Each point is reached from the start by the listed moves, each made 0, 1 or 2 times, or once backwards (-1), plus a little noise. Is the number of moves made odd or even? Then give how often each move was made.

Moves:
(1): [26 -8 18]
(2): [14 21 -4]
(3): [-7 29 38]
Start: [-4 13 -3]
Points:
[56 47 68] -> even (2, 1, 1)
[ 18   4 -47] -> even (0, 1, -1)
[  3 -15 -42] -> odd (0, 0, -1)
[-58  59  59] -> even (-1, -1, 2)

Moves:
(1): [18  1  4 10  8  6 -1  3  0 -1 -4]
(2): [-6 14 -3  8 11 -4  3  3 -5 -1 10]
(3): [ -9   5  18  -6  -2   9  14  -8  -8 -16   5]
(4): [-11   9  11  27 -15  -6   6  -5  -1  14  -4]
(5): [-20 -11   6  19  12  11  -1   2   0  -7  13]
(6): [ -3  -6  -7 -14 -13  14  21  14   8   6  17]
(7): [  1  -6 -16   1  12 -10  16  -4   1  -2  -5]
(8): [-2 -2 11  6 -7 -7 -1 27 -5 -3 -6]
(9): [ -7   8  -2   0  -6   0   1  -1  18 -13  -9]
(10): [ -3  -3   9  -2   8 -10   1  -1   9  15   6]
(11): [ 16 -12   0   8 -16  -7  -1  -4  10 -15  27]
Start: [ 6  4  2  1 -7 -1  7 -2 -3  0  0]
Points:
[-47  62 -13  38  -2   7  86  -8  41  44   3] -> odd (1, 2, 0, 2, 0, 2, 1, -1, 2, 1, -1)
[-85 -33  41  49 -28   2 121 -14  26   7  93] -> even (-1, 0, 2, 2, 2, 2, 2, 0, 0, 2, 1)
[-64 -14 -17  48  13   8  88  15  36   9  52] -> even (0, 1, 0, 1, 2, 2, 2, 0, 1, 1, 0)
[ -56   10   16   16   18   29   11  -56    8 -116   43] -> odd (-1, 1, 2, -1, 2, -1, 0, -1, 2, -1, 1)
[-27  47  31  29 -12 -31  49 -75 -45  13  -5] -> odd (-1, 1, 2, 2, -1, -1, 1, -1, -1, 0, 0)
[ -6  -5 -33 -52  37  11  47 -39   9 -28 -42] -> even (0, -1, 1, -1, 0, 0, 2, -1, 1, 0, -1)
[ -9  31  -4 -61 -12  15  93  41   3 -46  32] -> odd (0, 2, 2, -1, -1, 2, 1, 1, 1, 0, 0)

Moves:
(1): [21  3 -6  7  3  7  1  4 -1  3  1  5  1 -3  1  0  3  1  2  1 -3 -2  9 -4
 10 -1  4]
(2): [ -1  17 -15   5   3  21  10  -5 -11   8 -11 -10   3  -4  -9   3   6   5
  -5  -2  -6   3 -13  -2  10 -15   1]
(3): [ 16  -1  18   2  17  -3  -9   3   5 -20   6   7  16 -10   2  -8  20   8
   3  -4   3 -12  -1   5   7  -8   4]
(4): [  4  -7   0  16   2  -6   2   2   3  -4 -11  -1  10  -5   1   0   7  -9
  -1  -9   5  -6  -7  -2  -8   1   7]
(5): [ -6   1  -8   3  19   0  -3  -6 -11 -13   9 -13  -2  -1  -1  -9  -1  -4
  -6  -1   6   0  -3  -9  -6  10  -2]
(6): [  0 -11  -2  -2  -2  15  -7   6  -1   2  -7   4   0   5   5  -1  -3  -1
  -7  -3   2  -6  -1  -7   5  -7   3]
(7): [ -8  -3  -1  -1   1  -2  15   5   0  -7  13   0  17 -10  -7 -12  -1  13
  -3  -9  -1   4   2 -10  -4  -3   6]
(8): [-13   4  -8   1  -1 -19  -5  23  -2  -6   4  -3   0   2   1  -7  13   8
 -15   1  -3  11  -2  -2  -7   1   1]
(9): [ -5   3   1  -3  13  -1  -1   4  21  -2  -1 -10  -1  -8   6  -7  -3 -14
  -9  10   0  -4   4   3   8   6  -1]
(10): [ 2 -2  7  3  0  2 -1  6 -4 17 -3 -1  2 -4  5  7  1  4  3  3 -5 -9  0  7
  1  1 -1]
(11): [-4 -2  1 13 -2  3 -7 -2  5  0 11 -1 -3  2 -5  3 -3 -2 -4  7  2  1 -1  3
  6  1  3]
(12): [  1   4  -5  10   5   1  -3  -5   7   2  -4  18  11   6   9  -7  -7  -5
   5   6  -1   0  -7   0  -1   4 -10]
(13): [  0   4  -7   1  -3   3  -4  -3   1   0   2  -4  15   8  -7   4   4  -3
  -4  -8  -3 -10  -1  -1   3   0  -2]
(14): [ -5   3   4  -1  12  -3   8   6   4   4   7  -1 -15  15   0  -8   6  -3
   2  -5  13  -7   8  -3  -5   6   2]
(15): [ 15   5   4  -6  -2   1   5   7   1  -5  10  -7  -4   8  18   3 -14  15
   6 -11   9   7  -4   3 -12   1  -1]
(16): [  4  -7   3   1  14   1   6  -7  -7   3   2   4   1   5  -6  12  -3  -8
 -13  -5   4   4   0   7 -10  -4   1]
(17): [ 4 -8 -7 -1  4  4  6 -3  6 -1  4 -1  1  3  9  7 16  4  3  6 -1 -5 -6 -2
 -2 -1  1]
(18): [ 12  -8  10   0  -4   8  -2   2   8   5 -11   7  -4   5  -7  -1   2  19
  -9  -9   7   2   0   6  -5  16  -9]
(19): [  3  -4  -5  -1  18  14  -6  13   3  -8   1  -3   7  -2 -10  -4  -7   6
  31   7  -8   7  -2   6   6   2   4]
(20): [ -3   4  -1   4  -3  -3   9   0  -4  -4  -4 -12  -6   9  -4   4 -15   4
  -2  11  -3  -6   4   0  -7  -9  -9]
(21): [  5  -3   3  -8  -6   4   3   6  -7   4   5  -7   8  -6 -10  -4   6 -12
  -3   8   9  -1  -4   8  -1  -5  -3]
(22): [  1  -4   5   8   0   5  -2  -6   0  11 -10 -13   6  12   0  -5   2  -9
  -8   8  -7  13   2  -9   2  -4   7]
(23): [ -9   6  -5  -3   3   2  -4  -6  -5   6 -12   3   4  -6  12   4  -1   6
   8  -2   7   7  15   1 -18   1  -1]
(24): [ -2  -6  -7  -1  -6   7   8   3 -11  -3   2 -11  -2   1   4  -7   5  -5
 -10  -1  -7  -2   1  18   4   0   8]
Start: [ -2 -15  -2 -10  -2 -22  15 -24  -7   8  -4  -9   5   0  13   5  10  25
   2 -13  -6  -1  18  12  11 -23 -10]
Points:
[ 22 -32 -42  18  32  33  75 -12 -29  30  31 -25  51  -9 -87  15   6   4
 -11  25 -17   9   2  -6  32 -65  -2] -> odd (2, 1, -1, 0, 0, 0, 2, 0, 0, 0, 1, 0, 0, 0, -1, 2, 1, 0, 1, 1, 2, 0, -1, -1)
[ 34 -26   3  -5  49 -59  26   9  73 -46  -5  38 -24  37  63  -9 -42  49
 -18   6  14 -13  15  -7 -20   7 -57] -> odd (1, -1, 0, 0, 0, 1, 0, 1, 2, -1, -1, 2, -1, 0, 1, 1, 1, 1, 0, 2, -1, -1, -1, -1)
[ -9 -81  26 -26 -27 -32   9  52  21  73 -29 -37  -9  65 106  -5 104   7
 -82 -32  31 -31  25  66 -37   8   8] -> even (-1, -1, 0, 1, -1, 2, -1, 2, 1, 2, 0, 0, 1, 2, 1, 0, 2, 1, -1, -1, 1, 1, 1, 2)
[  20  -14  -12   10   68   66   24   23    6  -40   34 -121  100   13
  -87  -63   56    7  -69   36  -41   13  -17   66   86  -65   17] -> even (0, 2, 2, -1, 0, 0, 1, 1, 2, -1, 2, 0, 2, 0, 0, 1, 0, 1, 2, 1, 2, 2, -1, 2)
[-35 -26 -33  -6  65  37  33  71  13   0  45 -52  46   9  61 -24 -51  69
  12 -20   7 -14  47  70 -30 -22   2] -> odd (0, 0, 0, 0, 0, 2, 2, 1, 2, 2, 2, 1, 1, 1, 2, 1, 0, 0, 2, 1, 0, -1, 2, 2)
[ 66 -39 -25  12  87  72   1   6 -27 -30   2 -57  86   7  51  15  61  92
  35 -55  11 -25   2  76 -21 -29  15] -> even (0, 1, 2, 1, 1, 1, 0, 0, 0, 1, 1, 0, 2, 0, 2, 1, 2, 1, 2, 0, 0, 0, 2, 2)
[ 23 -17 -43  40  37  -6   2  63  65  -2  37 -21  65  -6 113 -24 -14  44
  71  14 -43 -14  42  54  29  -2  24] -> odd (2, -1, 0, 1, -1, 0, 1, 1, 2, 2, 2, 2, 1, 0, 2, -1, 1, -1, 2, 0, -1, 0, 1, 2)

Moves:
(1): [  4 -11   4   8  10   9   3  -8  -7   1 -16  28   4  -1   4   5  -2  12
   0 -18  -1 -14 -13  -3 -12 -13]
(2): [ -1  -4 -17   7 -11  12   4   8  10   5  11  -7 -10   0   9 -13  15  -1
  -4 -10  -5 -12  12  14  -9   2]
(3): [  2   0  10   3  11  -4   7  -9   4  -3   1  -1  -1  -1   2   1   0  -4
   4   0   3  -3  -1 -12  -2  10]
(4): [  6 -12  12  17  -7  -4  -5 -10  -4   3  -1 -23   8 -23   4 -12  -4 -36
 -21  -2  -7  -4  -7  -5   2 -16]
(5): [  9 -14  -3   1   7 -21   6  22  12   5   6  20 -11 -14   4  10  -3  12
  -3   7 -16  -1  -7 -11  -8 -13]
(6): [  4   7  -7 -11   3 -11  -6  12   1  -3   0   5   3   0  -3  -5  -3   3
   1   1 -10 -12 -11  -7  -2   3]
(7): [  3 -10   0   7 -12  -3   2   5   8   6  -4 -20   6   4   5   4  15   7
  -8   1   6  -3  -8  12   2  13]
(8): [  7  -4  11   4  -9   2  11  14   3  10 -22  -7   2   2   1   2  -3 -12
   6   9   3   1  12  -1 -10  10]
(9): [ 11  -1  -2 -10   5  -4   2  -4   1 -14   3 -12 -12  -1  -8 -10   7  -5
 -14  -9   0  -3   2   4  -9 -13]
(10): [  8  -2  -4   4  -4   5  -2   4 -10   1   1   4   2  -2  -8  -1  -8   2
  -3   0  -4 -13  11  -6  17  16]
(11): [  1  -9   3  14  12   2  -4   6  -4   2   3   0  11   3   2 -21  12   0
   2   3 -23  -5  -8  -5  12 -11]
(12): [  9  -1   6   3  -2  12 -11  -5   4   2   0   7   5   7   3   3  -5  15
   5   2  18   8   1  -7  -5 -17]
(13): [  2 -12   9 -10   0  -7  -4   8  -4  -3  -4  -1  -5  -5   3  -6   3   3
   7  -1 -15  -3   6   2   8  13]
(14): [  6 -16  -7   3   2   4  -2 -12   9   4   2 -18   8  -2   6  10 -11  -7
   0  12   4   5  -3  15  -5   2]
(15): [  3   3 -10 -17 -11  18   9  17  11 -15  -4   8  -7  -4   0  -4  16   6
   3   0  -7  -7   7 -17   8  -9]
(16): [-12   8   3  -3  -1   1  11  -5   5   2   7  -5 -12   7 -11  -3  -1   4
   5  -4  12   2 -12  16   2   9]
(17): [ -1   5   2 -16   2  -1   4   3  -6   5  -1  16  17  -5 -10   0  12  -3
   8 -15  -3   2   7  -5  12  -4]
(18): [ 18  14  -4   7  -3 -11   4   7  -5  -7  16   1 -19   1  -3   8   1   3
   4  -3   2  -4 -13  14  23   8]
(19): [ -3   0  10   8   8  -4  -8  -4  16 -25   9  21  -9   6  -8  10 -21  -8
   0  -8  17 -12  21   3 -18  -2]
(20): [  6   0   4  -4  -9  -5  -5  -3   3 -10   3   1   2   1  -7  10   0   3
   6  -8  -6   1   8 -13  -8  -7]
(21): [  1 -14 -12  -3  -6 -11  -2  -6   2   0 -11   6   1   3   0 -10  -5  -1
   3  -7   0  27   6  -6   4  -3]
(22): [  2 -14   4  -5  -6   7 -10  -5 -12   3  -8  11  -8   4  -4  -6   9 -13
  -3  -1   1   0   0  -1  -3  -1]
(23): [  6   4   8  -6  -3  10  -4   6 -10  -5  22  10   2  14  11   3  -1  -6
 -17   1 -12   2  -3  -9 -14   6]
(24): [ -5  -9   7 -19   7  -5  -4  -4  12   3  19 -22   0  10   7  12 -11 -11
  10 -14   6  -3  -4   2   5 -19]
Start: [  1   7   6  -3   0 -11   7  10  11   3  11  -2  -6  -6   0   5  -4  -9
  -8  -3  14 -13 -16   9   4  15]
Points:
[ 74 -33  34 -56  28 -90   4  54 -13 -36  -6  37 -13  20 -85 -38   4 -39
  46 -58 -66 -61  38   3  41  91] -> even (0, 0, 1, -1, 0, 2, 0, 2, 2, 2, 2, -1, 2, 1, -1, 1, 2, 1, 1, 2, 1, 1, 0, 0)
[  10  -29   53   -8   15  -54   32   35  109  -15   78   67  -91   65
   22  121 -101   46   40  -33  104  -18  -30   30  -62   25] -> even (1, 0, 1, -1, 2, 0, 1, 1, -1, 0, -1, 1, 0, 0, 0, 2, -1, 1, 2, 0, 1, 0, 1, 2)
[ 73 -72 -13  57  -5 -17  82  18   4  54 -44 -30   2 -48  -3 -80  57 -29
  31 -82 -42 -20 -24  52  93   7] -> odd (2, 2, 1, 1, 0, -1, 0, 2, 1, 1, 2, 0, 1, 1, 0, 1, 2, 2, -1, 0, 2, -1, -1, 0)
